Each row of a before or after table is a point. The points were changed in one or more steps. Then noise was added and the rows were shuffled. The steps act on columns, c1 being the first. Write out the steps. A step turns or swaps two columns, mirrors them in a line or flattens them onto one, adds a multiple of one to another, or multiplies or shifts one. Angles are multiples of 10 degrees, from the lower column toward the higher: turns from -170 to 170, lines from 10 to 170 but not 90. Use the fewest steps. Two steps may share a column if one is a turn and the other turns, adds or multiplies; they go together, in the order done. Otherwise the lowest column goes first.

Before (10 x 3):
[[-1.8  1.9  0.5]
 [ 0.2 -3.4 -1.2]
 [-6.1  1.4  0.6]
 [-0.9 -5.2 -1.1]
 [ 4.4  0.0  1.4]
 [-0.4  5.7  2.2]
 [ 3.1  4.7 -3.6]
 [-1.1  1.5 -1.7]
 [ 2.5 -3.6 -1.3]
 [ 1.6  2.2  0.1]]
After:
[[-1.9  6.4  1.0]
 [ 2.6 -3.8  1.1]
 [-4.3  1.6 -4.3]
 [ 1.7  0.4  4.3]
 [ 0.9  2.3  1.3]
 [ 0.2 -5.6 -1.4]
 [ 1.1 -3.7 -0.6]
 [ 4.7  3.6  0.1]
 [ 0.6  1.0 -1.9]
 [-1.5  2.1 -1.1]]
Steps: add 0.3 times c3 to c2; turn c1 and c3 by 50 degrees

Before (11 x 8):
[[ 4.7  1.6  1.8  1.0 -4.1  1.7 -4.4  0.8]
 [-1.5 -0.4 -0.3  1.2 -2.0 -4.9 -4.7 -1.1]
 [ 1.0 -0.6 -1.0 -1.0  0.6  2.6  0.0 -1.1]
 [-2.5  2.4  3.1  1.4 -0.3  2.6 -4.6  2.5]
 [-0.9  2.4 -1.0 -0.2  0.2  0.8 -2.5  3.3]
 [-1.4  9.9  2.8 -1.5  0.6 -2.2 -0.2 -4.9]
 [ 1.5 -0.1  1.8  1.1 -0.4 -1.2 -0.7  2.8]
 [-2.8 -0.1 -2.0  1.5 -1.4  2.7  8.2 -0.9]
 [ 4.9  2.4 -2.4  1.5 -3.4  1.3 -2.9  2.2]
 [-3.5  0.6 -1.8 -5.8 -2.1  2.8  5.9  3.4]
 [-0.6 -0.5 -0.7  1.3  1.0 -8.2 -2.1  2.0]]
After:
[[ 0.0  1.6 -0.9  1.2 -2.2 -5.0 -3.8 -2.1]
 [-0.4  4.1  1.6  0.4  0.2  0.7 -4.1  2.2]
 [-0.4  2.6  1.7  0.6 -4.2  2.1 -4.2 -2.2]
 [-0.2  0.9  2.8  1.0 -0.7 -1.2 -1.3  0.5]
 [ 0.0  0.4  0.8  1.1  0.5 -8.5 -2.9  0.9]
 [ 0.2  0.7 -1.8 -0.6  0.7  2.5  0.5 -0.3]
 [-0.1  2.3  1.1 -5.8 -1.6  2.9  4.0  5.9]
 [ 0.4  0.7 -1.8  1.7 -1.0  2.5  6.8  2.6]
 [ 0.7 10.4 -1.6 -1.8  0.5 -2.5  2.1 -5.2]
 [ 0.3  3.1 -0.9  1.9 -3.4  1.8 -4.4  2.1]
 [ 0.4  3.4  3.9  1.3 -1.1  2.5 -4.9 -2.4]]
Steps: multiply c1 by 0; shift c2 by 1.0; turn c3 and c8 by -40 degrees; turn c7 and c8 by 20 degrees

Before:
[[-5.3  3.3 -0.9  1.2  2.2  2.3 -1.5  1.6  1.1 -0.4 -2.6]
 [-5.2 -1.6 -0.2 -3.0 -2.0  4.9  0.7  2.3 -0.6 -3.7  3.4]
 [ 1.3 -3.8  4.2 -2.9 -5.3  1.7 -2.5  1.3  1.8 -0.8  1.6]
 [ 1.2 -0.8  1.4  1.6 -3.5  1.5  0.0  0.0  2.8  0.4  1.8]
 [-4.9  3.4  2.4  0.6  0.1 -1.1  2.6  1.6 -3.3 -2.0  3.8]
 [-2.4  1.6  4.1 -2.2  1.8  1.6  2.5  1.0  1.5  3.1 -1.7]
 [-2.8 -4.4  0.1 -0.6 -1.8  1.2 -1.1  0.0  4.4  2.6 -2.5]
 [-0.5 -0.5 -3.2 -1.1 -2.8 -2.2  2.8  5.4 -2.3 -0.6 -2.4]]
After (8 x 11):
[[-3.6  1.4 -1.0 -0.7 -0.9  3.8 -1.7  1.8  3.4 -0.5 -6.3]
 [-1.7 -6.4  0.3 -0.9  2.2 -0.5 -1.2  0.0 -0.6  2.4 -6.2]
 [-1.7  0.1  4.1  1.8  1.0  2.4  2.6  1.0  2.3  3.4 -4.5]
 [ 0.6 -2.9  1.6 -3.3  1.6 -1.0  0.2 -0.2  1.1  0.4  4.5]
 [-3.3  4.9  3.1  0.0 -1.1 -0.9  2.6  1.5  0.5 -2.0  9.8]
 [-0.3  1.7 -3.3  0.2  0.8 -3.7  3.0  5.5 -1.8 -0.8 -6.2]
 [ 0.9 -3.8  3.9 -1.4  5.9 -1.9 -2.2  1.2 -1.8 -1.0  4.3]
 [-3.7 -0.6  0.0 -0.8  5.7  2.6  0.8  2.2 -1.4 -3.9  8.2]]
Steps: multiply c1 by 0.7; turn c2 and c9 by 50 degrees; turn c5 and c6 by 40 degrees; turn c4 and c5 by -140 degrees; multiply c11 by 2.5
